Each wall is flat, endless, passes through zero and stands at right angles to its row. A trip goes straight from one point to another. List the walls that it crosses, first one first.

Walls:
(1): .15 -.82
(2): .06 .73
(3): -.12 -.56
(4): .07 -.29
(5): -.09 -.09
(6): .13 -.55
Trips:
-.48 -.36 to .10 -.20 => none
-.35 .66 to .09 .23 => none

Walls:
(1): -.55 .15 .19 .08 -.22 .21
(2): .17 .38 -.12 -.27 .03 -.17
(3): .09 -.29 -.39 -.47 -.60 .94
(4): -.17 -.13 .02 -.27 .35 .25
(5): .44 -.20 .37 .08 .03 .10
(6): .11 .49 .11 .19 .17 -.11
Trips:
-.18 .40 .36 .24 .41 .11 to .28 -.39 .37 .57 -.25 .43 => 2, 4, 3, 6
-.09 -.47 -.66 -.02 .27 .02 to -.34 .17 -.43 -.44 -.11 -.76 => 2, 3, 4
.02 .46 .65 .15 -.20 .21 to -.17 -.14 .35 .03 -.21 -.35 => 2, 6
.10 .25 -.23 .16 .68 -.15 to .41 -.17 .25 .60 -.72 -.72 => 4, 5, 2
-.18 -.23 .47 .40 .13 .26 to -.55 .00 .19 .40 -.60 .25 => 4, 3, 5
.02 -.16 -.55 -.24 .26 -.12 to .06 -.14 -.09 -.75 -.14 .03 => none
-.69 -.19 -.55 .14 -.41 .26 to -.74 .64 .06 .43 .04 .09 => 4, 6, 3

Walls:
(1): .03 .71 .17 -.20 .30 .04 .09 .11 .31 .59 .32
(2): .06 .09 .06 -.36 -.25 -.39 .05 -.26 -.25 .04 .27
(3): .41 .63 -.27 .32 .26 -.36 .35 -.01 .15 .64 .32
(4): -.58 .15 .30 .43 .05 .47 -.20 -.13 -.26 -.05 -.03
(5): .31 -.52 .14 -.09 -.10 -.04 .03 -.60 -.11 -.56 .57
(6): -.17 -.11 .03 .12 -.02 -.41 -.41 -.42 .09 -.25 -.10
Trips:
-.82 .29 .30 -.10 -.35 -.16 .28 -.14 -.21 -.12 -.17 to -.44 -.66 .20 .45 .37 .02 .26 -.39 .35 .24 -.69 => 2
.30 .70 .04 .05 -.45 -.01 -.01 -.56 -.27 .36 -.13 to -.25 .00 -.46 -.31 -.02 .10 -.36 -.68 -.20 -.31 .00 => 5, 1, 3
.32 .31 -.39 .16 -.46 .45 -.34 .27 -.08 .32 .15 to -.40 -.45 -.26 .94 .28 -.25 .21 .35 .12 .28 -.18 => 1, 6
.15 .18 .04 .12 .50 .41 .08 .02 -.11 .33 -.40 to -.49 -.10 -.15 .36 -.21 .64 -.07 .15 .16 -.19 -.63 => 3, 1

Walls:
(1): .22 .44 -.27 .44 .04 .00 .02 .21 .45 .25 -.50 .26 -.14 .37 .46 -.32 -.39
 -.25
(2): -.29 -.20 -.28 .03 .25 -.12 -.32 -.21 -.39 -.38 -.16 .43 .20 -.31 -.15
 -.67 -.08 -.17
(3): .31 .23 .79 -.14 .12 -.13 -.25 .04 -.10 -.06 .11 -.42 .09 .40 .08 .02
 .04 .35
(4): -.10 -.40 -.25 .31 -.04 .58 -.31 -.83 -.11 .05 .09 -.06 .24 -.13 -.26
 .02 .04 .27
(5): .27 -.09 -.40 -.49 .72 .36 .32 .51 .57 .04 .02 -.58 -.18 -.07 -.20 .18
 -.07 .24
Trips:
-.13 -.05 .30 -.14 -.29 .03 .38 -.43 .17 -.11 .05 .12 .16 -.11 -.14 .07
 .41 .31 to -.42 -.23 -.41 .23 .17 .16 -.31 .20 -.27 -.26 -.04 -.14 -.04 -.20 -.51
 -.07 -.10 -.12 => 3, 2, 5
-.58 .26 -.23 .10 .10 -.11 -.25 .01 -.32 .18 -.18 .44 .07 -.06 -.13 -.20
 -.27 .19 to -.25 -.05 .13 .63 -.04 -.64 -.34 .12 .58 .36 -.29 .43 -.01 -.22 -.19
 -.37 .07 .08 => 4
-.27 -.24 -.29 .07 .22 .41 .59 -.50 -.21 -.54 .11 .06 .05 -.94 .38 -.04
 .28 -.39 to .62 -.80 .24 .18 -.26 -.23 .11 .59 .18 -.68 .34 -.13 -.49 .48 .27 .29
 .43 -.08 => 5, 4, 2, 3
.17 .17 -.24 -.15 .22 -.35 .13 .40 .32 .15 -.10 -.04 -.48 .16 -.40 -.16
 .30 -.53 to .34 .18 -.02 .70 .39 -.21 -.42 -.25 .24 -.06 .23 .06 -.39 .02 -.14 -.49
 .38 .14 => 2, 3, 4, 5
-.13 .39 -.49 .04 .44 .22 -.45 -.93 -.08 -.61 -.23 .02 -.55 .30 -.05 .08
 .17 -.01 to .28 .44 -.39 .26 .11 -.47 -.54 .24 .60 -.58 -.20 .16 .01 -.04 .03 -.49
 -.01 -.04 => 4, 5
-.33 .08 -.04 .04 -.34 .73 -.20 -.28 .16 .53 .04 .54 .19 -.73 -.30 .29
 .19 .13 to .17 .23 -.06 .23 .10 -.41 -.19 .20 -.28 -.11 .50 .06 -.24 .29 .42 -.53
 -.49 -.66 => 1, 4, 3
.26 .43 -.12 .06 -.34 .25 .04 .12 -.04 -.02 .91 -.06 .08 .49 -.29 .03
 .50 .35 to -.30 .57 -.39 .49 -.08 .06 .01 -.24 .07 -.52 .23 .19 .33 -.08 .19 -.70
 .14 -.29 => 5, 2, 1, 3
-.77 -.62 -.07 -.24 .00 .47 -.02 .05 .27 .04 .23 -.44 -.35 .24 .44 .07
 -.33 .10 to -.21 -.13 -.38 -.17 -.52 .14 .17 -.17 .10 -.28 .09 .00 -.26 -.11 .26
 -.29 .89 .19 => 2, 5

Walls:
(1): .15 .29 -.53 .05 -.22 .26 -.43 .09 .04 -.25 .10 -.09 .13 -.29 -.01 .18
 -.13 -.69 .25 .19 -.24 .32 -.16 .29 -.62 -.16 -.01 .31 .00 -.25 -.39
 -.23
(2): -.01 .41 -.06 .14 -.10 -.32 .14 .28 -.10 -.27 -.26 .14 -.21 .35 -.16 .00
 .08 .29 -.55 -.27 -.14 -.21 -.25 -.12 .30 -.56 -.04 .08 .38 -.26 .05
 .33
(3): -.41 -.35 .38 .00 -.12 .22 .09 .33 .00 .21 -.16 -.14 .20 -.19 -.31 -.52
 .36 .06 -.01 -.20 .51 .51 -.25 .50 .20 -.15 -.13 .08 .15 .23 -.10 .17
(4): .46 -.08 .23 -.12 -.81 .19 -.01 -.50 .39 .33 -.07 .22 -.49 .16 -.39 -.03
 -.31 -.38 -.19 .37 .19 -.64 .30 .15 .00 -.07 -.17 .19 .28 .05 -.35 -.49
(5): -.22 -.13 .44 .10 -.26 .13 .25 -.63 .33 .15 -.33 .68 -.41 -.03 .04 -.21
 .08 .30 -.35 -.03 .16 .27 -.10 .03 .05 .17 -.17 -.28 .39 -.39 .19 .52
(6): -.10 .03 -.20 .02 -.22 .43 .05 -.12 -.06 .13 -.10 -.03 .12 -.67 -.66 .16
 -.15 .02 .42 .10 -.27 -.40 .54 .36 .05 .21 -.13 -.05 -.59 -.44 .03 .52
(7): -.43 -.51 .58 -.05 -.59 .53 -.23 -.30 .63 -.25 .04 -.02 -.34 .31 .31 .34
 -.24 .06 .19 .17 .28 -.50 .31 -.20 .15 .38 -.61 -.19 -.24 .03 -.07 -.34
(8): -.30 -.35 .55 -.16 -.18 .06 -.26 -.21 .11 -.10 .14 .35 -.58 .16 .54 .27
 -.23 .13 -.24 .17 .42 .20 -.26 -.02 .04 -.15 .19 .03 .31 -.32 -.06 .70
Trips:
.10 -.02 .26 -.21 .63 .34 .52 .02 -.08 .03 -.07 .21 .03 .54 .31 -.18 .63
 -.37 -.07 -.18 .27 .25 .47 -.11 .18 .11 .19 .10 -.21 .09 -.14 .46 to .26 .36 -.37 .65 .23 .20 .46 -.33 .07 -.11 .16 .51 -.34 -.55 .45 -.33
 .28 .04 -.41 -.21 .05 .14 .03 .20 .18 .05 .06 -.09 -.10 .09 .18 .01 => 2, 8, 3
-.65 -.05 -.52 .48 .15 -.05 .17 -.04 .07 -.10 -.06 -.16 -.32 -.93 .32
 .32 -.31 .30 -.30 .20 .00 .08 -.18 -.10 .04 -.01 .11 .05 .52 .27 -.15
 -.11 to -.30 .19 -.14 -.10 .26 .11 -.06 .00 -.42 .05 .09 -.11 .45 -.06 .94 -.56
 -.47 -.26 -.53 -.06 .48 .03 -.15 -.24 -.02 .19 .26 -.38 -.02 -.82 .15
 .14 => 1
-.43 .04 .00 .02 -.23 -.06 -.15 .14 .52 .12 -.10 .30 -.42 .07 .33 -.50
 .43 -.57 .04 -.11 .58 .03 -.51 -.43 -.11 -.56 .33 .11 -.42 -.40 .07 .03 to .06 .79 -.46 -.22 .07 .11 -.25 -.32 .21 .15 -.32 -.21 -.26 -.25 -.25
 -.32 -.32 -.45 .16 -.31 .64 .20 -.17 .09 .10 .38 -.31 .13 .01 -.05 .41
 -.53 => 2, 8, 7, 5, 6
.46 .05 .38 .44 .07 .43 -.21 .04 .18 .07 -.41 -.36 .35 -.05 -.36 .61 .27
 .02 .09 -.13 -.05 -.36 .13 .23 .17 -.42 -.03 -.11 -.18 .06 .34 -.24 to .15 .10 .19 .27 .25 .27 .54 .31 -.39 .11 .43 -.11 .03 .24 .11 -.62 .37
 -.05 .08 -.26 -.02 .20 -.02 -.29 -.27 -.10 -.24 .27 .23 .13 -.20 -.11 => 7, 4, 6
-.28 -.43 .15 .42 -.17 -.02 .06 .45 -.22 .25 -.08 -.34 -.40 .12 -.09
 -.13 .05 .47 -.48 .07 -.09 .24 .51 -.10 -.08 .07 -.26 .57 -.22 .06 -.13
 .67 to -.31 .13 .41 -.35 -.21 .23 -.23 -.37 -.46 .11 -.62 .32 -.45 .32 -.12 .19
 -.41 -.04 .13 -.09 .01 .36 -.16 -.04 -.15 .21 .56 .26 .13 .35 -.40 .02 => 4, 6, 2, 1
.34 .25 .02 .60 -.04 .40 -.25 -.36 .17 -.29 .00 -.32 -.49 -.15 -.40 .05
 -.21 .08 .14 .42 .05 .06 -.13 -.34 -.21 .06 .21 -.28 .14 .08 -.28 -.24 to .19 .18 -.22 -.23 -.23 -.11 -.06 -.11 -.39 .07 -.20 .25 -.10 .09 -.63
 .13 -.21 .35 .16 -.05 -.12 -.01 .58 .20 .02 -.19 .12 -.46 -.37 .16 .81
 -.26 => 5, 1, 7, 2
